Each row of a before or after table is a point. The points were changed in one or more steps. Then noise was added and the rows were shuffled. The steps act on columns, c1 being the first. Write out the steps. A step turns or swaps two columns, mirrors them in a line or flattens them onto one, adds a multiple of one to another, or multiplies or shifts one. Angles are multiples of 10 degrees, from the lower column toward the higher: turns from -170 to 170, lines from 10 to 170 but not 90. Use the fewest steps. Two steps may share a column if one is a turn and the other turns, adds or multiplies; they go together, in the order done. Otherwise the lowest column goes first.
In the rows, zero is written as 128.

Before (14 x 2):
[[171 110]
 [147  94]
 [116 113]
 [191 113]
 [142 147]
 [117 141]
 [151 140]
 [152 138]
 [147 149]
 [162 147]
 [131  99]
 [197  93]
 [153 162]
 [128 105]]
After (14 x 2):
[[151 134]
 [112 150]
 [168 117]
 [111 148]
 [154 123]
 [122 167]
 [152 122]
 [159 200]
 [111 131]
 [147 169]
 [167 180]
 [165 136]
 [151 137]
 [127 108]]
Steps: mirror c1 and c2 in the line at 20 degrees

Before:
[[110 163 146 121 107 135]
 [176 120 147 140 129 155]
 [109 121 114 120 125 124]
 [148  90 136 144 126 147]
 [138 119 125 117 156 154]
 [111 133 117 187 116 136]
 [ 96 109 144 130 162 123]
 [126 156  90 110 124 120]
 [137 120 135 175 148 129]
 [107 147 149 178 133 147]
 [104 112 141  88 136 159]
 [116 147 109 121 151 130]]
After, 12 rows:
[[ 74 120 152 177 131 153]
 [ 98 137 132 121 151 144]
 [ 81 129 110 121 124 120]
 [151 124 155 174 148 120]
 [ 47 120 177 129 163 110]
 [122 148  86 111 124 149]
 [ 82 140 124 122 107 162]
 [ 68  94 148  88 135 131]
 [178  92 135 144 127 102]
 [155 101 152 119 156 132]
 [248 100 149 139 131 133]
 [ 86 123 105 188 116 137]]
Steps: multiply c1 by 2.5; turn c2 and c6 by 60 degrees; add 1 times c5 to c3

Before (14 x 9):
[[151 134 108 112 127 162 132 148 146]
 [142 121 128 134  82 156 147 114 116]
 [130 103 110 121 100 112 175  89 119]
 [125 109 132 136 103 107 158 145 123]
 [115 194  49 128 153 148  51 118  97]
 [127 138  93 116 155 143  92 133 174]
 [131 124 117 191  83 149 150  78 109]
 [102 132 134 139 106 147 164 154 150]
 [148 131  99 127 119 123  90 163 147]
 [ 92 167  95 124 148 177  63 100  78]
 [161 151 140 145 162 102 136 130 137]
 [151 169 163 122  91 104 157 133 170]
 [102 178  69 123 155 135  96 134 135]
 [ 84 124 129 108 122 128  98 139 165]]
After, 14 rows:
[[170 138 127 116 122 128 161 138 164]
 [115 123 128 128 178 156 125 117 115]
 [162 123 133 137 160 147 101 155 146]
 [131 110 130 112 165 109 108 139 120]
 [105 154 165 155 177 106 111 135 172]
 [104 132 100 133 123 122 167 158 148]
 [163 151  98 159  88 175 182  98  75]
 [128 120 113 106 171 112  93  92 124]
 [129  70 119 158 174 148 124  78 108]
 [126 144  86 139  90 146 156 131 172]
 [157 161  69 170  88 132 154 135 139]
 [ 94 123 140 151  98 107 110 132 138]
 [106 143 109 133 128 164 123 141 148]
 [143 170  45 186  84 152 194 116  99]]
Steps: multiply c1 by -1; turn c2 and c4 by 60 degrees; turn c5 and c7 by -160 degrees
